Rows are points. The points of each table are mixes of a few directions, plus a little noise. Count the directions of each table, and those that both share. Where both have some left over, give the other angles between the two spaces (their principal angles), to ten degrees, smallest first.

First (5 x 3):
[[ 36   1 -26]
 [-53 -60  26]
 [ 19  24  -9]
 [ 20  90   5]
 [-23 -56   5]]
Second:
[[ 61  43 -37]
 [-52 -37  32]
 [-14 -10   9]
 [-66 -45  40]
 [ 13   8  -7]
 [ 58  41 -36]]
Directions: first 2, second 1, shared 1

First (9 x 6):
[[ 39  -9  -2  48  23 -87]
 [ 12   2  29   2 -23  13]
 [-30  43  59  -6 -10  19]
 [-11   1  38  -9  -7  53]
 [  5  18   9 -13 -43  -2]
 [ 19 -16 -78  -3  -1 -54]
 [  6 -41 -43  13  52  -2]
 [-10  10  -5 -30 -39  34]
 [-30  -6  -6  -2  48  24]]
Second (8 x 6):
[[  19   59  -23  -34 -121  -67]
 [   8   23   -9  -13  -46  -25]
 [   0    0   -1    0   -1   -1]
 [  -9  -27   10   15   54   31]
 [  -1   -3    1    2    5    3]
 [   2    6   -2   -3  -11   -6]
 [ -11  -31   12   18   63   36]
 [  -8  -27   10   16   56   31]]
Directions: first 4, second 1, shared 1

First:
[[-19 -11 -13 -31 -17  17 -13  58  59  32  64]
 [-40 -72  31 -80  37  45  28 -79 -57  -6 -36]
 [  2  -8  13   1  16   0  13 -46 -42 -18 -41]
 [ 16  20  -2  31  -2 -17  -1  -5 -10 -11 -17]
 [ 39  53 -10  73 -11 -41  -8   7  -7 -20 -24]
 [  1 -18  24  -3  29   2  23 -83 -75 -31 -71]
 [-12  11 -30 -16 -38   8 -30 113 106  48 105]
 [ 12  25 -13  25 -16 -14 -12  36  28   5  20]]
Second:
[[   6    7   15    4   -7  -11   17   21  -24    2    4]
 [ -15   14   34   24  -15  -18   70  -17 -117  -10  -28]
 [  21   10  -40   40   27    1  -56  -93   40  -39  -64]
 [  19  -31   37  -31   35   -1   14  -33  -49  -18  -45]
 [  89   10    6    5   38  -37  -70   41   78  -15  -14]
 [ -35   -1  -37  -15  -30   27  -22   47   79   34   72]
 [ -43  -27   14  -41  -11   25   36   13  -29   22   30]
 [  -6    2  -33  -15  -19   14  -40   63   97   31   68]
 [ -33   15    3   30  -19    2   47  -44  -75  -10  -24]]
Directions: first 2, second 4, shared 2

First, 9 rows:
[[ 26 -16  13 -36 -21  47  86  13  11  38 -78 -12  81  32]
 [-10 -13  -4 -36  31 -33 -18 -36  12 -13  33  27  10  19]
 [-33  40   2  36  -8  -3 -64  53 -29 -19  21 -27 -74 -70]
 [ 43 -32 -66  86 -39  54  67 -33  66  -5  -5  -1 -47  -6]
 [ 33   7   6  -8   5   8   7 -16 -27   4 -11  17  39   0]
 [-42 -30   9 -97  42 -23  -8 -15   7   3   8  24  42  17]
 [-20  24  22  78 -35 -11 -24  50 -10   6   2 -48 -64   4]
 [ 27  27   6 -39  11 -14  19 -15  26 -12 -12   6  45  19]
 [-25  -6  12  19  16 -27 -65  -2 -55  -3  43  13 -33 -15]]
Second:
[[  21    4   -3  -27  -15   -8   31    5   26  -21  -18    0   39    4]
 [ -29    2   19  -22  -75   12   22   32    5  -79   64   56   62  -30]
 [  33   16  -36  -92  -13  -42   -7   -8   29 -121   42   63   68  -82]
 [ -36   -8   10   63   36   17  -48  -12  -44   66   14  -21  -82   16]
 [   2   -8   -4   -1   21    3   -5    5  -10   33  -34  -24  -16    1]
 [  -4   11   14   63    3    2   -3  -33   10   22   36    1  -35   55]
 [  17   -8   -4    0   28    2   11    2   -1   51  -63  -43  -12   19]
 [  -3  -10    4   14   19   10   -2    7  -14   50  -40  -34  -25   16]]
Directions: first 6, second 4, shared 2; angles 30, 90
